Each row is a point. Each copy is the shape, with its points in the same order, turned, moved and blurred by noise. Is it also mirrored, or only turned?

Shape:
[[-18  24]
 [-48  34]
 [-42 -63]
 [-22  -8]
 [ 50 -14]
 [ 12 -28]
 [-16  12]
 [ 15 -13]]
Copy 1 (8 x 2):
[[-24 -20]
 [-55 -28]
 [ 18 -95]
 [ -3 -44]
 [ 38  13]
 [ 30 -22]
 [-19 -24]
 [ 22 -12]]
Copy 1 is: only turned
Copy 2, 8 rows:
[[  6  23]
 [-11  51]
 [-56 -32]
 [-11   3]
 [ 51 -34]
 [  9 -27]
 [ -1  19]
 [ 20 -20]]
Copy 2 is: only turned
Copy 3:
[[  7  20]
 [ 23  52]
 [ 86 -19]
 [ 34   3]
 [ -8 -50]
 [ 28 -34]
 [ 17  12]
 [ 12 -23]]
Copy 3 is: mirrored
Copy 4:
[[-15  16]
 [-39   5]
 [ 27 -64]
 [  4  -9]
 [ 60  34]
 [ 43  -5]
 [ -7   8]
 [ 36  11]]
Copy 4 is: only turned

Shape:
[[ 22  39 -34]
 [-27 -34  42]
 [-72  29  31]
 [-18 -14  11]
 [-23  94   6]
 [-22 -38  -3]
 [-61  -2  13]]
Copy 1:
[[ 28   2 -44]
 [-46 -20  50]
 [-83   1 -20]
 [-24 -20  17]
 [-40  51 -65]
 [-13 -48  23]
 [-60 -26  -4]]
Copy 1 is: only turned
Copy 2:
[[ 47  41   1]
 [-50 -42  -4]
 [-59  12  45]
 [-13 -23   6]
 [-19  87  19]
 [  4 -43  12]
 [-24 -16  39]]
Copy 2 is: mirrored
Copy 3:
[[ 45  14  -2]
 [-63   0  43]
 [-57  72  10]
 [-34   4  21]
 [ 26  95   7]
 [-41 -19   9]
 [-57  36   4]]
Copy 3 is: only turned

Shape:
[[ 29 -47 -35  56]
 [ 40  40 -36 -49]
 [-41 -13 -36   3]
 [ 65  52 -44  14]
 [-40 -14  46 -27]
 [ 28  51 -26  12]
 [-18 -79  20  43]
 [-20  -9  38   8]
 [-33  64  -5 -59]]
Copy 1:
[[ 65  -2 -34 -48]
 [ 10 -61 -34  61]
 [  5  29 -57   7]
 [ 83 -53 -17  46]
 [-52  19  16   6]
 [ 54 -20 -14  51]
 [  2  33  -4 -76]
 [-13  23  18  -6]
 [-32   1 -19  95]]
Copy 1 is: mirrored
Copy 2:
[[ 39 -73  -2  39]
 [ 38  43 -49 -12]
 [-15 -42 -12 -29]
 [ 44  21 -66  48]
 [-31  11  51 -26]
 [  9  19 -50  38]
 [  5 -73  68   0]
 [-17  -3  40   8]
 [-40  59 -29 -32]]
Copy 2 is: only turned

Shape (12 x 6):
[[ 13   3  -5 -44  15 -11]
 [  8 -16  28 -43  17  -8]
 [ 10 -17  19  13  -8   5]
 [  6  -3  21 -18 -68  29]
 [-43   7  24  27   0  14]
 [-21   0 -40   1  15   8]
 [ 11   0 -22  31  11  22]
 [ -8   1   2  28   2 -18]
 [-22 -53 -27  27 -75  47]
 [ 16   8  24 -43   9  -9]
 [-17   4  22  29 -17 -13]
 [  0 -15 -47 -20  18  -3]]
Copy 1, 12 rows:
[[ 37  -2   0 -33  10  -6]
 [ 19 -17  13 -42  28 -19]
 [-16 -24  10   6  15   2]
 [-13 -45  50 -14 -31  29]
 [-54  21   7  -8   4  10]
 [  7  13 -34 -11  -7  27]
 [  3   6 -11  29  16  38]
 [-18   5 -15  20  -1 -10]
 [-48 -66 -14   6 -36  69]
 [ 29  -6  26 -32  16 -16]
 [-36  -4   7  12 -11 -11]
 [ 31  -2 -45 -14   4  21]]
Copy 1 is: only turned
Copy 2 (12 x 6):
[[ 34 -16  10 -38  23   5]
 [ 26  -2  28 -14  41   0]
 [-11   4  -3  17  13 -15]
 [-38  40 -21  -3  34  27]
 [-35  15  39   7 -20 -18]
 [ -8 -34  10 -15 -34  13]
 [  6 -16 -13  10 -35   4]
 [-12  -8   4  -4 -15 -32]
 [-80 -25 -36  35   1  42]
 [ 29  12  11 -24  32  -6]
 [-23  15   0   2  -1 -37]
 [ 12 -51  -7 -27  -8  13]]
Copy 2 is: mirrored
Copy 3 (12 x 6):
[[ 34  23  37   8  -5   4]
 [ 31  -5  59   5  11  -7]
 [  8 -36  11 -12  -3   6]
 [ -5 -39  35 -20 -66  -1]
 [-47 -14  16 -10  11  -4]
 [-11  21 -12  31 -10  14]
 [  2 -13 -23   2  -9  32]
 [ -6  -4 -15 -10  15  -9]
 [-30 -68 -10  33 -72  -2]
 [ 32  11  55 -11   4   0]
 [-20 -24   0 -29   3 -25]
 [ 29  19  -6  41 -14  11]]
Copy 3 is: mirrored
Copy 4:
[[ 25  20 -22 -20   1 -25]
 [ 22   9   4 -35  17 -40]
 [  1 -32  17   0  -7 -26]
 [  2 -37  22 -53 -52   1]
 [-38 -12  37   5   8   7]
 [-11  -5 -33  14   6  13]
 [  9 -32  -6  34  -2   8]
 [-22  -9   8  27 -10 -23]
 [-42 -95 -16 -28 -38  21]
 [ 28  20   8 -29  -1 -32]
 [-32 -14  29  10 -17 -22]
 [  6  -3 -54   3   6  -8]]
Copy 4 is: only turned

Shape, 13 rows:
[[-31  26 -56  11  45  19  -6 -11]
 [ -8  35 -85  -8  43 -11 -40 -15]
 [ 58  52  16 -30  52 -36 -19   2]
 [ 27  27   4   5  40  14 -13  73]
 [ -9  24  27  -7  -2  24 -17  -6]
 [-26  48  32  -2 -34  18 -13 -13]
 [ -2 -64  30   3  -6  22 -20 -12]
 [ -7 -19 -21  23  -4  26   8 -24]
 [-26 -12  33 -13  39  16  26  34]
 [-13  39  30 -14 -22  11 -25  -6]
 [ 25  38   9  21  42 -44 -12  22]
 [-11  -6  -9 -10 -81 -37  26 -18]
 [-30 -64   5  10  28   8 -30 -15]]
Copy 1, 13 rows:
[[-15  -5 -32 -33   4 -18 -67 -16]
 [ 27   9 -22 -36  12 -59 -73 -15]
 [ 14  24  53  -8  49 -35  -1  35]
 [  4  43 -38  -4  47  14   6  22]
 [ -6  25  14   1 -30  24 -15  -2]
 [-23  34  16  14 -60  10 -14 -10]
 [ 39 -31  -2 -12 -37  48  19 -29]
 [ 12 -30 -24   4 -29  17 -32 -22]
 [-30 -14 -17 -45  -4  39  21  14]
 [ -6  42  15   9 -51   8  -5  -4]
 [-11  13   7   6  39 -38  19  -2]
 [ 18 -31 -10  36 -95 -39   9  15]
 [ 31 -32 -16 -42 -22  27  14 -46]]
Copy 1 is: mirrored
Copy 2, 13 rows:
[[ 15  24 -53 -24  23  44  -8 -16]
 [ 12  40 -72 -33  46  11 -44   3]
 [-34  53  22  16  63 -30 -15  27]
 [ 15  27  37 -21  23  28   2  59]
 [  5   0  26  16   3  16 -28 -21]
 [ 24  18  32  23 -19   5 -38 -46]
 [-19 -72   2  16 -24   2 -18   6]
 [ -2 -16 -39  21 -26  30 -12  -6]
 [-23 -12  34 -30  -8  23  30  -4]
 [ 14  12  35  15  -3  -1 -44 -29]
 [ 14  38   5   7  36 -30  18  27]
 [ -7  22 -18  16 -88 -42 -40 -22]
 [ -9 -74 -26 -14   0   0  -5  -2]]
Copy 2 is: mirrored
Copy 3 (13 x 8):
[[ -6  30 -43   9  -6   0  27  43]
 [ 12  42 -62   4  -9 -41  19  42]
 [ 32  85  30 -42  23 -37   7 -15]
 [ 32  47  25  -5  32  17 -46  27]
 [-43  31   9 -43  -4  12 -20   4]
 [-69  27  30 -36 -20   6 -24  15]
 [-25 -45   0 -41  17   7 -30 -38]
 [-16 -21 -17  -4 -27  14   3  -3]
 [  1 -10  32 -44  37  50   9  27]
 [-53  25  27 -47  -8  -2 -21  14]
 [ 23  46  40   2  22 -37   4  20]
 [-32 -35  33 -50 -87 -27  -4  23]
 [-19 -54 -14 -16  37  -3   6 -10]]
Copy 3 is: only turned

Shape (13 x 9):
[[ 38   4  23  -7   1  13  15  16  15]
 [-52  -6  19 -25  -5 -11 -32 -22  70]
 [ -6  24  60 -57 -25 -30  -5  19  -6]
 [  4 -37 -17  36 -16  18 -18 -15  40]
 [ 23  19  34 -11 -51 -13  -1 -47  35]
 [-19  18  22 -29   4  -1  12  -9  18]
 [ -5 -26   3 -25 -16  36 -21  47  -5]
 [ -5  13  33  54 -25  35 -10  27 -27]
 [ 35 -20 -24  -6  22  -7 -35  14 -13]
 [-33  28 -75 -25   0 -26 -33  22 -16]
 [ 30 -19  18  17  30  62 -38  37  38]
 [  1 -17 -15 -35  39  24 -51 -13 -65]
 [ 41 -22   0  43   3   6   4  21   9]]
Copy 1, 13 rows:
[[ 26  16  -4 -28   8  10 -14 -16   2]
 [-79  26  -1  -8  -6  40   1 -43  43]
 [-39  45  26 -77 -21  -1 -13  18 -15]
 [ -5 -10 -11  44   6  45 -15 -20  14]
 [ -1  45   8 -21 -65  40 -20 -32  -1]
 [-31  28 -10 -45   4  12   8 -24  -6]
 [-12   0   5  -3  32  33   9  52  -7]
 [  4 -12 -14   0   9  20 -75  19 -32]
 [ 14  36   5  30  15 -15  16  19  -6]
 [-52  42 -73  28  -4 -21  34  45   0]
 [ 17  22  13  17  68  52 -29  -2  23]
 [-20  47  12  38  44  -8  22   5 -66]
 [ 40  -5  -8  19   5  -4 -21  -1  24]]
Copy 1 is: mirrored
Copy 2 (13 x 9):
[[ 31  38  15  -7   1  33  27  -4   8]
 [-17  -5  52 -49  24  -7 -47 -28  24]
 [ 15  50  50 -47 -11  -9   6   2 -53]
 [ 17 -12   1   5 -19  16 -20 -21  63]
 [ 28  38  47 -23 -11 -33  20 -51  25]
 [-11  24  27 -21  20   5   6 -21 -16]
 [  9  21 -13 -37 -37  54 -20   3  -9]
 [-15  45  23  39 -63  37   1   2   9]
 [ 50  27 -30   9   3  19 -34   9   0]
 [-27  36 -62 -18   8 -31 -52  17 -11]
 [ 27  36  13   1  -1  95 -29  -7  41]
 [ 29  21 -36  25  -3  29 -61 -31 -60]
 [ 38  20  -3  28 -18  31  11  17  40]]
Copy 2 is: only turned
Copy 3 (13 x 9):
[[ 14  15  26  28 -10   1   2  22  -7]
 [-32 -17  -1 -43   8 -16 -34 -10  54]
 [-42  36  43 -32 -25 -39   2  10 -26]
 [ 19 -36 -32  23 -19  15 -20 -12  28]
 [ -9  40  -5   4 -36 -41  15 -15  38]
 [-24  25  11 -13  22 -11   2  -2   2]
 [  9 -11   6 -29 -28  41 -16  12 -35]
 [-37  23 -19  38 -48  57 -14   6 -25]
 [ 36 -13  -2  25  -6 -13 -43 -11 -44]
 [ -5   3 -60 -38  26 -23 -51   7 -61]
 [ 38  -7  32  27 -12  59 -55  20  14]
 [ 18   3  10  -4  10  16 -54 -68 -70]
 [ 20 -18  -6  61 -22   7 -16  18 -13]]
Copy 3 is: only turned

Shape:
[[-28 -12  21  43  10  10  15 -37 -54  31  34]
 [-18 -12 -54 -25   9 -49  30  60   0 -15 -17]
 [-22  49 -13  38  45  27 -38 -29  34 -16 -40]
 [-28 -20  -8   1  33  33  47 -10  -4  49  27]
 [-34   1 -21  33   2  30  45 -33 -51  17  43]
 [  1  -2 -65 -39  21 -43  16 -10   0  -6 -42]
 [-14 -26   5  14  33  -2  14  -1 -29  10   3]
 [ 31  62  -7 -37  44   3 -42 -13  16 -17  -7]
 [-31  55  29  -7  45   6 -27 -51   8   0 -46]
 [ 35  30  -6 -26  18   0  14  -1  27 -47 -59]
 [-67  -4 -39 -25 -16   9  57  49 -31  19 -14]
 [ 28  -3 -48 -28 -32 -43  32  40   8  38 -21]
 [ 24  22 -28 -30  19 -24  -4 -21  29 -14 -21]
 [-75 -63  -4  -6 -37   8  15  -4  -8 -16  28]
 [-64  36  37  21  25 -10   8 -40  44 -50   8]]
Copy 1 (15 x 11):
[[-26 -10  27   4  12 -22  47 -13 -76  44  11]
 [-20  -8 -43 -21  18 -95 -16  50  -3 -29  10]
 [-28   7  10  -1   9  -2 -55 -52  -1  14 -58]
 [-27  -7 -13 -11  24 -31  42  27 -18  77   4]
 [-16  19  15 -31   8 -23  39  14 -73  47   2]
 [ 15 -14 -64 -48   1 -69  -6  -2   3 -18   1]
 [-19 -29  10   1  31 -54  31   2 -31  18  -9]
 [-13  -7 -35 -16  56  18 -32 -33  12 -35  -8]
 [-58  -6 -19  -8  15   3   0 -73   5  -6 -45]
 [  5   7 -12 -18  25 -24  -3  -9  51 -55 -32]
 [-47  11 -52 -32 -14 -64  25  80 -38   8 -16]
 [ 25  -2 -71  17  -5 -61   7  50   4 -22  37]
 [  9 -12 -36 -21  19 -22 -15 -21  27 -18  15]
 [-50 -56  26 -44 -44 -47  27  54 -33  17  25]
 [-84  20  52 -30  -2 -31  -7 -45  14   4   5]]
Copy 1 is: mirrored
Copy 2 (15 x 11):
[[-11   9  22  40  -1   3  13 -37 -73  10  -5]
 [ 14   3 -62  -1  24  11  79  41 -19 -16  50]
 [-16  45 -21   5  10  -1 -18  42  20  25 -64]
 [-41   6  20   3  21  47  26 -26 -44  18  20]
 [  4  40   7  25  12  27  17 -54 -69  -3   0]
 [ 42 -10 -48 -34  52 -11  58  21 -16  15   2]
 [ -8 -12   3  26  20   8  31   8 -54 -11   3]
 [ 11  22   7 -33  36 -23 -35  55  23 -17   2]
 [-19  45  13 -33  12 -33  -8  49 -27  10 -64]
 [ 38  22   6 -35  29  -7  48  60  35 -28 -22]
 [  0  25 -37 -16  -2  63  72  18 -78 -10  39]
 [ 55  -6 -24 -17  16  19  65  41  -4  29  71]
 [ 30   9 -16 -40  39 -22  23  22  29   7   5]
 [-16 -16 -46  -5 -60  23  52 -35 -55 -27  14]
 [-52  67  -9 -10 -25 -57  30   4  -1 -20 -39]]
Copy 2 is: only turned
Copy 3, 15 rows:
[[ -7 -31  33  32 -37  35 -28 -20  -7  35 -27]
 [-12 -31 -34  17  24 -46  45  49   9 -27 -20]
 [ 36  33 -56   3  34  66 -48  10  11 -12 -38]
 [ 16 -34  27  17  23  35  21  17   9  57 -14]
 [-13 -26  24  22 -46  53  30  -1 -12  30 -23]
 [ -4 -35 -82 -17  27 -25  31  20   7  -1 -36]
 [ -4 -53   9  20   5  12 -16  10   6  14 -25]
 [ 32  -3 -42 -66  19  18 -36  31  39 -22  -9]
 [ 13  30 -32 -46  29  43 -56 -17   6   5 -67]
 [ 41 -18 -39 -51  49  -2  -2  18 -19 -51 -34]
 [-55 -12   3  21  27 -13  53  47 -30  20 -11]
 [ 20 -13 -41  -1   4 -68  40  30  -9  19  24]
 [ 35 -11 -59 -41  25   3  13   8  24 -18 -14]
 [-60 -32  26  39  33  26  26 -35   3  -8  21]
 [  3  45  10  -4  50  52   2 -40  36 -37 -50]]
Copy 3 is: mirrored

Shape:
[[ 20  48  14 -18 -17  46   0  11  -3   5 -17  48]
 [ 48   1 -11  17  27 -16   2 -18  -7   3 -39  61]
 [ -8   7  17  -7 -52  16  -4  10 -17  23 -53 -20]
 [-16 -14   3 -24  27 -24  61  12 -18  34  18 -51]
 [-25 -67 -23 -26  28   1  17  28   6   7  13 -12]
 [-25  -3  16   5  -3  20  29 -17  -7  27   7  49]
 [-24 -65  78   3   1 -11  23   6  11  31   0 -20]
 [ 22  -4   1 -50 -29 -29   6 -21 -67  -3  30  -3]
 [-14  15  -8  -7  -6   9  34  -8  33  -8  30 -21]
 [-42  19  12  -5  41 -67 -36 -16  30 -15 -41   2]
 [-21  24  -7  49  46 -28  39  18  16 -29  25 -26]
 [-33   6 -16  17 -33 -40  57 -15 -14 -52  43  40]
 [ 15  23  11 -10 -11   5  51 -27 -20  18 -59 -30]
 [ 18  36 -19 -24  23   4  36  28  26   3 -52  18]
 [ 41  -9 -17  17  22 -27  13  38  21  55 -18 -29]]
Copy 1:
[[-42  21  24 -32 -25  32   8   0  18  19  29  34]
 [-13   1  10  -9   4  41 -11 -13 -38  15 -38  55]
 [-47 -28  33 -51   1  19  20  32   1  -3   3 -36]
 [ 10 -30 -29 -38  30 -55  40  29 -19  -3  54  -8]
 [ 40 -56 -61 -22 -11  -1  21  47  -6  -7  22   5]
 [-40 -41  -5  -2  -8  -2  31 -10   9   4  22  42]
 [  0 -76  10  -3  18 -17 -12  29   4 -62  49  -2]
 [ -3 -29  -1 -91  -6  -9  21 -64 -19   6  25   1]
 [ 15  14 -15  -5 -20 -18  43   3  28 -16  34   1]
 [-40  16 -49 -20  -6 -38 -35  16  -3 -55 -49   3]
 [  6  40 -51  28   5 -15  24  -2 -32 -38  30 -10]
 [ -5  -5 -27 -13 -73 -11  59 -55 -47 -46  20  13]
 [-17   8  40 -41  42  -2  56  17 -13 -12  -3  -8]
 [ -2  49   5 -32  -6  14  16  56 -21  11  -7  35]
 [ 32 -10   8   5  25 -23 -19  50 -39  35   5 -13]]
Copy 1 is: only turned
Copy 2 (15 x 12):
[[-27  50  11  -6 -14  22  -1  10  46  16  17  49]
 [-10  38 -58  -7  23  -1 -21 -17  47 -16 -30  17]
 [  2  12  16  26 -72  24  10  -5  30  13  -8 -10]
 [  6 -36   2 -37 -21  -2  85 -29  -9 -38  -9 -10]
 [ -7 -57  -7 -36  -2 -12  33  27 -19  -9 -26 -11]
 [-54   5  -1  -9   8  11  34 -21  30  26 -22  17]
 [ 16 -27  37  24  -2 -30  72  -7  12  14 -61 -13]
 [  2  -3  13 -13 -30 -15  -7 -66 -40 -15  10  40]
 [-26 -26   8   6  10   6  49   0  15 -15  45  -1]
 [-17   8  17 -16   1 -55 -11 -10  67 -37  -3 -69]
 [-47 -16  -4   5  25  -8  58   4  32 -87  13 -18]
 [-95  -5 -22  29   5 -45  28 -29 -21 -25  28  18]
 [ 14  45 -19   9 -38  31  49 -36  16  -7   9 -23]
 [  0  40 -41 -33 -24   4  28  28  51 -15  23   2]
 [ 34 -36 -37  -9 -22  11  38  -2  63 -47 -22  10]]
Copy 2 is: mirrored
Copy 3, 15 rows:
[[  9  51  23 -32 -17  43   1   8   6  -2  -7  69]
 [ -8   4  12 -28  48 -13 -12  -9 -25 -34 -37  52]
 [ 45  42   5  18 -20  14  11  12  -1  20 -59   8]
 [-18  -2 -14 -16   8  -8  59  -5   3  52  16 -45]
 [-25 -55   5  19 -11 -19  29  50  -1  22  20  -7]
 [-41  43  25  -7 -18   0  18  -3 -25   7  -1  26]
 [ 10   1  57   1 -32 -57  42   2 -20  42   2 -31]
 [ 21  29 -69 -27 -17 -33  36  23 -38 -21  16  -4]
 [-35   3  -8 -16 -35  -6  27 -11  51  21   1  10]
 [-10  25  12  45  47 -77  -5  -6  41  10  -1  41]
 [-49  -2   5  -7  25 -16 -33 -14  62  14  19 -32]
 [-80  51 -23 -38 -32 -45 -16  29  23 -11 -12  -6]
 [ 24  39   0  -2  25  16  50 -18  14  10 -51 -14]
 [-10  11  13 -28  51  28  31   6  40  13 -24  36]
 [ 22 -47   2 -30  34  -4  -5 -16   8  63 -23  -4]]
Copy 3 is: mirrored
Copy 4:
[[  3  57  21 -20 -33  58 -15   0   6  17  -9  25]
 [ -1  24  27 -35   3 -21   4 -41  19 -13 -24  32]
 [-11 -13  17  12 -37  39 -37 -12  -7  66 -12 -18]
 [-26 -60 -41  -6  47  34  13  19 -23  25   5 -11]
 [-27 -67 -31  -5  -7  23  23  39  37  -4 -23   1]
 [-45  10   4  -5 -18  34  27  -8   9  13  26  32]
 [-12 -69  32  30  -9   1  32  37  -7  42  29  15]
 [-20 -38 -22 -44 -29  28 -26 -11 -67 -17   1  12]
 [ -8   7 -24   4   0  34  12  26  -1  -5  25 -37]
 [-51 -12  50 -16  33 -30 -52  24  38 -13  17 -31]
 [-27  24 -32  36  54 -19   9  38  -4 -14   0 -31]
 [-80  33 -35 -22 -32 -18  32  17 -42 -18  18 -20]
 [ -5  -8  19  -7  21  43  -1 -43 -27  49 -15 -36]
 [  1  34   7 -47  30  29  -2   8  31  32 -31 -16]
 [ 36 -24 -33   2  38 -15 -16  -9  33  43  -9   7]]
Copy 4 is: only turned

Shape:
[[ 33 -31 -17  31  25  51  51 -39  76  27   2 -21]
 [-47  43 -40  46 -28  53  27  50 -21 -67  -5  40]
 [-54  38 -13  45   7  10 -18 -34  73   7  18  31]
 [ 40  27  15   0  -6   6 -10   6  -1 -19  21 -45]
 [ 37  41  15  38  18 -11  17 -29 -16  20 -32   1]
 [  4  -8   9   2  -4  51   6  20  38 -25 -59  28]
 [ 37 -46  37 -18 -53  14 -20  -8   6 -56  32   7]
 [ 14  28 -42  18 -42  43  38   0  32 -16 -15 -31]
 [ 21  13  25 -31  26  19  62  45  30  10 -49 -38]
 [-38   3  33 -38 -22   7 -11 -20  27   2  14  30]
 [ 29  32 -42   4  45 -18  -5 -33  64  10  35  33]
 [-47 -50 -12  -8 -18 -19 -22  45  24  -2 -29   1]
 [-27   5  35 -17 -46  18  41  44  15 -73 -37   5]
 [ -2 -56  30  25 -14  -7 -23   5   9  14  26 -37]
 [ 10 -24  11 -33   6   3  -3 -21 -24 -22  -7 -33]
 [-10 -14  33 -14 -51   0  55  -3   9   2  13  47]
 [-34 -41 -40  15  17 -13  19 -15  63 -17 -10  16]
 [ -1  35 -37   2 -16  34  54  14  16 -36 -18 -48]]
Copy 1, 18 rows:
[[-23  -3 -35  -3 -59  33  16 -31  24  26 -60 -55]
 [ 69 -27 -46  40  -4  13  62  18  -7 -58  19  57]
 [ -1  59 -22  55 -45  -1  37  29   3  55  -8   5]
 [ 44  -9  23   1   7  -6   8 -39  -9  13  18 -52]
 [ 33  37   7   7  17 -18 -27 -27   2  -3 -54 -20]
 [ 43 -31 -28 -19 -30  16 -11  14  55  11  -4  20]
 [  9 -74   0 -14   9 -32  21 -48  21  58  49   9]
 [ 34 -19 -25  -7 -59  -3  36 -20 -10 -28 -15 -23]
 [ 34 -12   2 -53   6  43  -7  28  41 -13 -33 -44]
 [-23  13  22  -6  -5   6  18  18   6  51  32  26]
 [-42  60 -27  49 -15 -19  10 -15  41   8   5 -51]
 [  2 -61 -24   3  -5 -22   8  80   8  35  23 -11]
 [ 71 -38 -30 -54  12   3  41  24  21   7  29  30]
 [ -3 -62   1  20  16 -13  13   2 -20  81 -10 -37]
 [  9 -24  -5 -25   9   0 -33 -14 -30  30  31 -26]
 [-23 -14   1 -36  27  -8  54  -1  -1  22 -12  44]
 [-23   3 -73  10 -37  -8  18  35  18  39   2 -18]
 [ 53  -5 -27 -31 -34  14  34  -3 -16 -32   7 -36]]
Copy 1 is: mirrored
Copy 2, 18 rows:
[[  6 -19  29  26  64   8  18  -8  10 -16  88  15]
 [-21   0  -4  12 -56  90  30  63  38   1 -36 -17]
 [  1 -13  49   8 -40  60 -26 -43  14 -21  24  49]
 [-10 -12 -37   9  12 -26 -32   6   2 -37 -12 -15]
 [  5  20 -59  50  -1  -6  -1 -20   3   2  12  41]
 [  5 -50  -5   3  36  43  34   9  18  23 -24  27]
 [ 49 -64 -27 -37  -1  -9  15   5 -36 -34 -21 -37]
 [-25  16 -14 -20  31  36  17  26  31 -38  18   3]
 [ -6   7   8  41  78 -29  17  13  45   8 -35   9]
 [ 27  -9  38 -15  -8  15   1 -38 -33  -6 -43  11]
 [ 47   7  12  10   5  30 -76 -29  18   9  50  15]
 [  0 -36  34 -49 -26 -23  27 -10  39  39 -31  11]
 [ 18 -26  -1  -2  10  28  58  16  40 -27 -84 -15]
 [ -5 -50   9 -14 -26 -64  16 -12 -12 -18  17  -1]
 [ -6 -12 -27  -5  15 -28  13 -35 -13   9 -16 -43]
 [ 63  16  20  -2  -6   5  52   9 -24 -16 -27  12]
 [ 25 -22  39 -17  -6  23  22 -39  54  21  35   0]
 [-35  26 -11   3  32  28  18  18  53 -30  -8 -26]]
Copy 2 is: mirrored
Copy 3 (18 x 12):
[[  4 -40   1 -61  43   4   5  -1  64 -23   9  -5]
 [-36 -72  75  89 -32  18  35  21  29  43  -5  -6]
 [ 38 -49   7  46   0 -37 -56  15  50  19  26  16]
 [ 29  12 -26  27 -12  23  45   6   6   3 -12 -33]
 [ 25  14  31  26  54  14   7  -5 -22  -5 -16  -4]
 [ -9 -36  58 -20  -8  11 -10  30  13  45 -26 -43]
 [-47   7 -37   5 -45  18  -1  -8  -1  28  23 -82]
 [-20 -21  16  21  14   2  44  41  68   6 -32 -20]
 [ 27  -9  61 -49   4 -10  68  43 -13   7 -21 -32]
 [  1  15  12   5 -45 -52 -23   1  11  45  21 -19]
 [ 31 -22 -17   4 -11   9 -45  31  16 -45  10  43]
 [-17 -42  -8  -8 -13 -24  11  57 -24  95   8  -8]
 [-35 -41  53  27 -38 -30  44  27  -7  41 -15 -85]
 [  9 -10 -51  -9  16   4  26  -3  -4  62  36 -31]
 [-13  10 -25 -12 -23  -7  37 -21 -21  30 -31 -18]
 [-51  11  39   9  -7 -37  10  15  -1  19  54 -31]
 [-18 -76 -12 -15   7 -34 -18  32   4  17   8  15]
 [-11 -34  25  22  -2 -11  73  30  38  -5 -44 -16]]
Copy 3 is: mirrored
Copy 4 (18 x 12):
[[-28  -8  12  22  54 -60  47 -74  37  -9 -26  27]
 [-30 -12  51 -55 -28  56  55  17 -56 -16 -35 -10]
 [-51 -18  35 -47  -7  -2 -34 -56  33 -37  -3 -18]
 [ 36  -5   1  49 -20  17  22  -2  33  -8  -9 -11]
 [  3   5  22  35 -23  -1   9 -36  -2   3  55  41]
 [-13  57  37  -5  29  14  13 -14 -16  -6 -42  31]
 [ 24  39  -8  42  31   5  19  42  17 -80 -20 -24]
 [-12  16   6 -16 -22 -13  71 -20  25   7 -29   7]
 [ 53  29  33  23  18 -30  21 -28 -15  63 -33  20]
 [ 13  35   4 -24  32   2 -30 -12   5 -31   8 -48]
 [ -5 -57 -18 -22  24 -12 -31 -36  47 -23   5  43]
 [-46  35  17   8  24 -11 -32  47  -8  28 -33 -31]
 [ 35  57  43 -18 -14  -8  22  28 -48 -15 -54 -16]
 [-24   8  23  75  25 -18  -2  15  26 -16  -1 -50]
 [ 16  22 -37  54   8   3   3  -3 -18  -7  -7 -21]
 [ 22  30  27 -27  41 -38  23  21 -19 -32  30 -27]
 [-57  -8  -2 -15  24 -52 -21  -7  -9 -14 -40   5]
 [  8   3   2  -8 -37 -11  63 -23  -7  27 -47  -1]]
Copy 4 is: mirrored
